Each row is a point. A path goes straight from each point to the next, and from the last back to the first. The post is the endless flat space through its rows: a point in 2 columns, a line in 3, a plane in 4, and so on, so that a path can go around it. Count how often the path circles the post. Going back the other way cancels.

Post (2 x 3):
[[-16  -5  11]
 [ 13  20 -18]]
Path (25 x 3):
[[-19   7 -19]
 [ -6 -20  -1]
 [ 26  -1  -7]
 [  8 -13  18]
 [  5 -38  11]
 [-17 -15  -1]
 [-40 -12  13]
 [ -6 -31   1]
 [ 11   2  -7]
 [ 12  10  11]
 [-17   9  17]
 [-17  10   9]
 [ 15  19  10]
 [ 60  22 -19]
 [ 19   2 -28]
 [-23  -7 -10]
 [-38  24 -10]
 [ -9  43 -38]
 [ -3  11 -26]
 [-19 -31  20]
 [ 19   8  -2]
 [ 23   8  -2]
 [ 10 -16   4]
 [ 17  20 -34]
 [ -9  12 -19]]
Times around: 0

Post (5 x 6):
[[ -1 -12 -12  20   4  -6]
 [ -3 -21  -3  -8  35  17]
 [-12 -31  -2   1  26  -2]
 [ -8   3  -7 -19   0   3]
 [-32  36 -20   0 -38  13]]
Path (26 x 6):
[[-32   5 -22   5   7  58]
 [ -3  -8 -12 -24 -16 -32]
 [-43 -20 -32   9  -8  23]
 [-24  -2 -19 -19 -16  29]
 [-14 -46 -24  18  26  23]
 [-34  -2  -6 -12 -33   1]
 [-18   6  -4   1 -11  -5]
 [-27  19  -4  12   3   6]
 [-23   0 -21  -2  13   9]
 [-25 -10 -24   5   3  14]
 [-44 -37 -13   0   6  22]
 [ -4 -31   5   2  24  12]
 [-21  19  10   3   5  44]
 [-34  -3 -12   4 -32  17]
 [-45   2 -29  -9  -7  34]
 [-33  -9 -12 -37  10 -18]
 [-22  -7  -6  19  16 -10]
 [-40  35   5 -34 -37 -16]
 [-33  40 -28  16 -38  -5]
 [-26   3 -28 -10  -4 -10]
 [ 15 -14 -18   4   6   4]
 [  9 -11  -4  -9  -3   1]
 [ 60 -10   1   1  18 -18]
 [-27  24   3 -22  -6  -8]
 [-42  54  -3 -26 -36  27]
 [ 13 -11  -4   4  13  16]]
Times around: 1

Post (10 x 11):
[[-11  -8   7  -6  47  19  24 -23 -12  22 -19]
 [ 36  10   9  11  -6  -3 -23  11  10 -28 -17]
 [ -4  -4  20  10  33  28 -17 -22 -10  19  -2]
 [-37  -5  15  36   0  -2   3 -19 -15  28  -1]
 [ -4 -26   6  -9   3  -8  21   3   2  12   9]
 [  9  -1 -20  -6 -16 -29 -14   0  -5  -8  -5]
 [-12   9   5  10   4  22  -6   3   9  13 -12]
 [-23 -17  26  13  16  19 -12  -4   1  -6 -15]
 [ -6   4  16 -16  22  -7  13  12   3 -12  12]
 [ 11   2 -12   7 -18  -4   3   5 -37   4  -7]]
Path (24 x 11):
[[-12  -2   0 -10  29  18  -6  16   5  15  -7]
 [-12   4   5  21  20   9   6  -5  -8 -19 -16]
 [-26  19 -10  23 -39 -24 -22 -25  13  17  13]
 [ 13  42  16   4  11   6 -23  16  -1 -33 -30]
 [-19 -12  -3   2  30 -17 -14 -17  10  28  -9]
 [-10 -20  23  46 -13 -27   9  -3   0  -7 -17]
 [ 32   0  -9   2  10  30 -19  -6 -30  37 -30]
 [ -6  -9  17 -17  14  35 -13  16   1 -21 -25]
 [-13 -32  38   3  42  50 -33  -7   2  12 -25]
 [  0   9  -4   1  -5  60 -11  31  -4  12 -24]
 [ -5   4  19 -15  22  10   3  24 -18  -4 -14]
 [ 19  42 -12 -16  -9   8 -32  19 -10 -12   6]
 [ 27  14  21  29  -6  30  -1 -16 -11  10 -24]
 [ -6  -5  15  15   5 -13 -15 -15  24  17 -21]
 [  8   6  -4   8  -3 -23  -2  15  20  18   7]
 [ 19 -49 -19  -3   4  10  16 -10  11  20 -19]
 [ -8   1   3  -5 -24  14  -4   9   9 -20   4]
 [-28  -1  14   3  -2 -12  14  -8  14  25 -10]
 [ 15 -16  13 -30  17  14  -1  26 -43 -14   3]
 [  0  -1   7  16   0   8  -7  17  -6   0  14]
 [  4 -31  33  47  -5 -11  16 -24 -21   3   0]
 [  1  15  10   5  12  -4   0  -7 -24 -14 -14]
 [-29  29  -6   9  23 -24  -1 -44 -16  17  22]
 [-33 -20  -5  21  29  44   5 -20   1  17 -42]]
Times around: 2
